Each row of a before or after table is a point. One or more steps were done to the points. Then noise was added and the rows were shuffled. The steps act on columns, c1 being the first. Write out the steps. A step turns or swaps two columns, mirrors them in a line or flattens them onto one, adds a multiple of one to another, or multiplies or shifts one. Angles are multiples of 10 degrees, from the lower column toward the higher: turns from -170 to 170, lines from 10 to 170 but not 90. Use the fewest steps. Two steps may share a column if one is a turn and the other turns, adds or multiplies; they go together, in the order done. Otherwise the lowest column goes first.

Before (8 x 2)
[[ 0.43  0.10]
 [ 0.20  0.02]
 [-0.14  0.27]
 [-0.03 -0.06]
 [ 0.28 -0.16]
 [ 0.37  0.11]
 [-0.19 -0.06]
 [ 0.14 -0.47]]
After (8 x 2)
[[-0.58 -0.47]
 [ 0.04 -0.17]
 [-0.13 -0.06]
 [-0.28 -0.06]
 [ 0.60  0.10]
 [ 0.53  0.11]
 [ 0.23  0.02]
 [ 0.27  0.28]]
Steps: add 1.5 times c2 to c1

Before (10 x 6)
[[-0.06 -0.07  0.05 -0.61 -0.23  0.16]
 [ 0.01  0.28  0.25 -0.09  0.01 -0.17]
 [ 0.34  0.08  0.04 -0.05 -0.31 -0.22]
 [ 0.15  0.01 -0.28 -0.30  0.04 -0.08]
 [ 0.12  0.09 -0.20  0.02 -0.03 -0.10]
 [ 0.53  0.01 -0.29  0.54  0.28  0.76]
 [-0.04  0.13  0.02 -0.06 -0.43  0.02]
 [ 0.14  0.04 -0.62  0.40  0.31  0.76]
 [ 0.18  0.41 -0.10 -0.13 -0.27  0.00]
 [ 0.00 -0.04  0.05  0.05 -0.22 -0.32]]
After (10 x 6)
[[ 0.12 -0.37 -0.50  0.41  0.29  0.76]
 [-0.06 -0.02  0.08 -0.62 -0.23  0.16]
 [ 0.00 -0.01  0.06  0.07 -0.21 -0.31]
 [ 0.19  0.25 -0.35 -0.13 -0.27  0.00]
 [ 0.54 -0.17 -0.23  0.55  0.29  0.75]
 [ 0.34  0.08 -0.02 -0.05 -0.32 -0.22]
 [-0.05  0.12 -0.05 -0.06 -0.44  0.03]
 [-0.01  0.37  0.01 -0.09  0.01 -0.17]
 [ 0.15 -0.18 -0.21 -0.29  0.04 -0.09]
 [ 0.11 -0.06 -0.21  0.03 -0.03 -0.09]]
Steps: turn c2 and c3 by -40 degrees

Before (11 x 9)
[[ 0.05  0.61  0.25 -0.38 -0.24  0.03  0.26  0.07  0.02]
 [ 0.43  0.10 -0.56 -0.07  0.08 -0.18 -0.21 -0.12  0.28]
 [-0.17 -0.09  0.17 -0.09  0.24  0.53  0.07  0.37 -0.17]
 [ 0.04  0.06 -0.15 -0.20  0.16 -0.31 -0.33  0.15  0.51]
 [ 0.27  0.01 -0.14  0.13 -0.24 -0.26  0.07  0.18  0.41]
 [ 0.23  0.19  0.06  0.18  0.12  0.26 -0.36  0.25  0.19]
 [ 0.09  0.15  0.40 -0.21  0.14  0.26 -0.08  0.72 -0.52]
 [ 0.29 -0.04  0.07  0.20  0.38 -0.21 -0.22 -0.10  0.24]
 [ 0.09 -0.07 -0.19  0.14 -0.12 -0.17 -0.55 -0.15  0.26]
 [ 0.16 -0.03  0.66 -0.59 -0.12  0.39  0.12  0.37 -0.36]
 [-0.15  0.16  0.31 -0.32 -0.16 -0.18  0.14  0.14 -0.41]]
After (11 x 9)
[[-0.17 -0.09  0.16  0.27  0.17 -0.46 -0.19  0.38 -0.18]
 [ 0.06 -0.08 -0.19 -0.19 -0.56  0.09 -0.07 -0.13  0.32]
 [ 0.44  0.07 -0.54 -0.01 -0.14  0.19 -0.15 -0.12  0.28]
 [ 0.00  0.05 -0.20  0.13 -0.27  0.37 -0.28  0.16  0.48]
 [ 0.27  0.02 -0.10 -0.21  0.00  0.20  0.27  0.20  0.39]
 [ 0.04  0.59  0.25  0.41  0.13  0.10  0.31  0.06 -0.03]
 [ 0.29 -0.05  0.07 -0.23 -0.08  0.11 -0.43 -0.12  0.22]
 [-0.15  0.17  0.30  0.24  0.08  0.30  0.21  0.16 -0.40]
 [ 0.18 -0.01  0.67  0.70  0.05 -0.16  0.14  0.39 -0.36]
 [ 0.11  0.15  0.39  0.30 -0.04 -0.18 -0.15  0.74 -0.54]
 [ 0.21  0.20  0.04 -0.08 -0.30 -0.32 -0.23  0.29  0.19]]
Steps: turn c4 and c6 by -160 degrees; turn c5 and c7 by -70 degrees

Before (8 x 12)
[[-0.14  0.19 -0.36  0.21  0.50  0.00 -0.11 -0.26  0.08 -0.07 -0.98  0.50]
 [-0.30  0.10 -0.14 -0.56  0.11  0.10 -0.20  0.38 -0.08 -0.02  0.18 -0.22]
 [-0.23  0.15 -0.23  0.04  0.02 -0.19 -0.43 -0.26 -0.03 -0.22 -0.16 -0.11]
 [-0.45  0.10  0.10 -0.17  0.09 -0.24  0.09 -0.43 -0.18 -0.10  0.10  0.35]
 [-0.44 -0.18 -0.42 -0.20 -0.28 -0.32 -0.35  0.32  0.39  0.34  0.07 -0.04]
 [ 0.02  0.18  0.48  0.17  0.00  0.40 -0.06  0.05  0.37 -0.18 -0.24  0.45]
 [-0.05  0.04 -0.45 -0.07  0.00  0.13 -0.17  0.08  0.09  0.29  0.04 -0.24]
 [ 0.34 -0.69  0.24 -0.05  0.19 -0.05 -0.15  0.24  0.27  0.06  0.18 -0.10]]
After (8 x 12)
[[-0.14 -0.69  0.23 -0.05  0.19 -0.05  0.36  0.25  0.26  0.06  0.18 -0.11]
 [-0.06  0.17  0.49  0.17 -0.01  0.41  0.02  0.05  0.37 -0.18 -0.22  0.46]
 [ 0.09  0.11  0.10 -0.17  0.09 -0.24 -0.45 -0.43 -0.17 -0.10  0.10  0.35]
 [-0.11  0.19 -0.36  0.21  0.50  0.00 -0.15 -0.26  0.07 -0.07 -0.98  0.50]
 [-0.35 -0.18 -0.42 -0.18 -0.28 -0.32 -0.44  0.33  0.38  0.35  0.08 -0.05]
 [-0.17  0.04 -0.46 -0.08  0.00  0.14 -0.06  0.07  0.09  0.30  0.04 -0.23]
 [-0.43  0.16 -0.23  0.05  0.01 -0.20 -0.23 -0.28 -0.04 -0.22 -0.16 -0.12]
 [-0.21  0.10 -0.13 -0.56  0.12  0.10 -0.30  0.38 -0.09 -0.02  0.18 -0.22]]
Steps: swap c1 and c7

Before (10 x 20)
[[ 0.31 -0.22  0.10  0.27 -0.35  0.23 -0.29 -0.41 -0.28 -0.13  0.17  0.37
   0.25 -0.20  0.38 -0.29 -0.25  0.03 -0.06 -0.43]
 [-0.12  0.27 -0.04  0.10 -0.19  0.48  0.18  0.16 -0.31 -0.04  0.23 -0.02
   0.02  0.34  0.31  0.09 -0.21 -0.54  0.54 -0.44]
 [-0.45  0.40 -0.29 -0.40  0.11 -0.37  0.22 -0.07  0.06 -0.21 -0.19  0.20
  -0.23  0.03  0.03  0.43 -0.24 -0.14  0.00  0.16]
 [ 0.07  0.05  0.16  0.09 -0.28 -0.23  0.13 -0.23 -0.04  0.52  0.60 -0.40
   0.21  0.41  0.59 -0.05 -0.21 -0.41 -0.28  0.07]
 [ 0.03 -0.20 -0.09 -0.20  0.03 -0.31 -0.06  0.28  0.48  0.16  0.03 -0.32
   0.01  0.09  0.19  0.06 -0.50  0.24 -0.07 -0.21]
 [ 0.26 -0.02 -0.18  0.11  0.43  0.17  0.23  0.23 -0.19  0.30  0.00 -0.35
   0.39  0.02 -0.01 -0.30 -0.46 -0.18 -0.19 -0.27]
 [ 0.44  0.03  0.19 -0.17  0.21 -0.21  0.11 -0.34  0.09  0.33 -0.20  0.26
  -0.12  0.03  0.71  0.40 -0.32 -0.14 -0.22 -0.02]
 [-0.26  0.05 -0.25  0.29 -0.09 -0.12  0.06 -0.21 -0.04  0.62  0.32  0.39
  -0.05 -0.29  0.49 -0.16  0.09 -0.23 -0.33  0.24]
 [ 0.09  0.01 -0.34  0.13  0.15  0.11 -0.19  0.04  0.55  0.22  0.05 -0.10
   0.19  0.41 -0.07  0.36 -0.05 -0.53  0.34  0.42]
 [-0.11 -0.19  0.39 -0.19 -0.33 -0.11 -0.29  0.08  0.07  0.67  0.25 -0.14
  -0.14  0.01 -0.03 -0.20  0.10  0.27 -0.31  0.08]]
After (10 x 20)
[[ 0.07 -0.20  0.16  0.08 -0.28 -0.23  0.13 -0.23 -0.04 -0.68  0.40 -0.40
   0.21  0.42  0.58 -0.05  0.05 -0.40 -0.37  0.07]
 [ 0.31 -0.25  0.10  0.27 -0.36  0.22 -0.29 -0.41 -0.28 -0.14 -0.16  0.38
   0.25 -0.20  0.38 -0.30 -0.21  0.04 -0.07 -0.42]
 [ 0.44 -0.32  0.19 -0.16  0.22 -0.21  0.11 -0.35  0.10  0.14  0.36  0.26
  -0.11  0.02  0.71  0.40  0.02 -0.14 -0.29 -0.01]
 [ 0.26 -0.45 -0.19  0.10  0.43  0.17  0.23  0.23 -0.18 -0.05  0.29 -0.35
   0.38  0.02 -0.02 -0.30 -0.03 -0.18 -0.25 -0.26]
 [ 0.08 -0.05 -0.34  0.14  0.14  0.11 -0.18  0.04  0.55 -0.09  0.21 -0.09
   0.18  0.41 -0.08  0.35  0.01 -0.54  0.45  0.42]
 [-0.46 -0.24 -0.29 -0.40  0.11 -0.37  0.22 -0.07  0.05  0.23 -0.18  0.19
  -0.24  0.02  0.02  0.43  0.40 -0.13  0.00  0.16]
 [ 0.03 -0.50 -0.08 -0.20  0.03 -0.32 -0.07  0.28  0.47 -0.06  0.15 -0.32
   0.02  0.09  0.19  0.06 -0.20  0.24 -0.09 -0.20]
 [-0.26  0.09 -0.24  0.29 -0.09 -0.12  0.05 -0.22 -0.04 -0.42  0.56  0.40
  -0.06 -0.30  0.50 -0.16  0.06 -0.23 -0.44  0.23]
 [-0.11  0.11  0.39 -0.18 -0.34 -0.11 -0.29  0.08  0.07 -0.37  0.62 -0.14
  -0.14  0.01 -0.04 -0.20 -0.19  0.27 -0.41  0.08]
 [-0.12 -0.21 -0.04  0.10 -0.19  0.47  0.17  0.17 -0.32 -0.23 -0.08 -0.01
   0.02  0.35  0.30  0.09  0.27 -0.54  0.69 -0.44]]
Steps: swap c2 and c17; turn c10 and c11 by 100 degrees; multiply c19 by 1.3
